Rows are points. Each copy is the shape, with its points in the same order, turned, moved and blurred by noise. Say if it was mirrored as well.
In the rows, zero is written as 128.

Shape:
[[133 117]
 [147  96]
 [ 93 103]
 [ 76 121]
 [191 162]
 [135 155]]
Copy 1, 6 rows:
[[129 139]
 [126 166]
 [169 133]
 [177 110]
 [ 56 131]
 [108 109]]
Copy 1 is: only turned
Copy 2:
[[138 133]
 [149 158]
 [ 99 135]
 [ 85 123]
 [198  94]
 [139  98]]
Copy 2 is: mirrored

Shape:
[[129 188 133 127]
 [ 94  87 110 119]
 [138 139 130 132]
 [133 122 165 112]
 [141 106 107 124]
 [149  69  96 169]
 [170  69 116 153]
 [201  98 127 172]
 [140 150 144 149]
 [140 185 122 103]]
Copy 1:
[[ 99 158 108 166]
 [165  92 118 110]
 [115 150 133 125]
 [113 121 166 124]
 [157 142 134 106]
 [167 142 121  45]
 [144 145 155  45]
 [114 179 155  55]
 [ 99 150 127 126]
 [120 170 130 172]]
Copy 1 is: mirrored
Copy 2:
[[173 125 141 190]
 [137 120 146  81]
 [147 131 123 149]
 [170 124  97 127]
 [128 156 116 121]
 [ 75 141 105 110]
 [ 95 148  80 112]
 [ 88 140  67 146]
 [141 114 109 165]
 [185 154 136 183]]
Copy 2 is: only turned
Copy 3:
[[129  79 114 135]
 [109 188 104 108]
 [109 123 134 127]
 [113 121 155 100]
 [122 167 137 143]
 [ 74 194 139 166]
 [ 80 178 175 161]
 [ 76 140 189 187]
 [ 99 100 132 141]
 [157  87 122 142]]
Copy 3 is: mirrored

Shape, 9 rows:
[[ 85  90 164 160 109 138]
 [ 79 138 129 113 111  81]
 [157 114 127  92 154  78]
 [152 169 122 132 175 148]
 [ 70 100 107 146 161 170]
 [104 117 129 160 131 143]
 [153 167 127  95 148 117]
 [149 110 131 133 104 171]
 [ 59  96 187  83 119 155]]
Copy 1:
[[161 172 157 132 136 101]
 [ 94 169 107 164 150  93]
 [ 95  80 121 187 140 103]
 [ 85 105 149 123 123 177]
 [143 145 127  77 173 131]
 [141 153 138 126 134 139]
 [ 65 104 139 161 115 137]
 [137 121 146 113  80 114]
 [103 165 172 108 153  45]]
Copy 1 is: mirrored
Copy 2, 9 rows:
[[163  87 114 107 113 108]
 [187 160  89 110 145  85]
 [165 193 162 128 156 130]
 [ 98 165 123 177 140 124]
 [140  77  82 134 160 146]
 [130 109 109 128 137 105]
 [127 201 126 156 132 122]
 [105 125 124 103 101 139]
 [213 111  81 133  83 145]]
Copy 2 is: mirrored
Copy 3, 9 rows:
[[139 128  84 140 104  84]
 [ 73 113  89 126 114 142]
 [107 176  70 128 151 188]
 [147 138 136  83 165 178]
 [139 136  84  55 109  92]
 [137 129  96 103 139 105]
 [111 158 127 104 154 189]
 [135 181 126 118 160 104]
 [120 169 110 117  48 112]]
Copy 3 is: mirrored
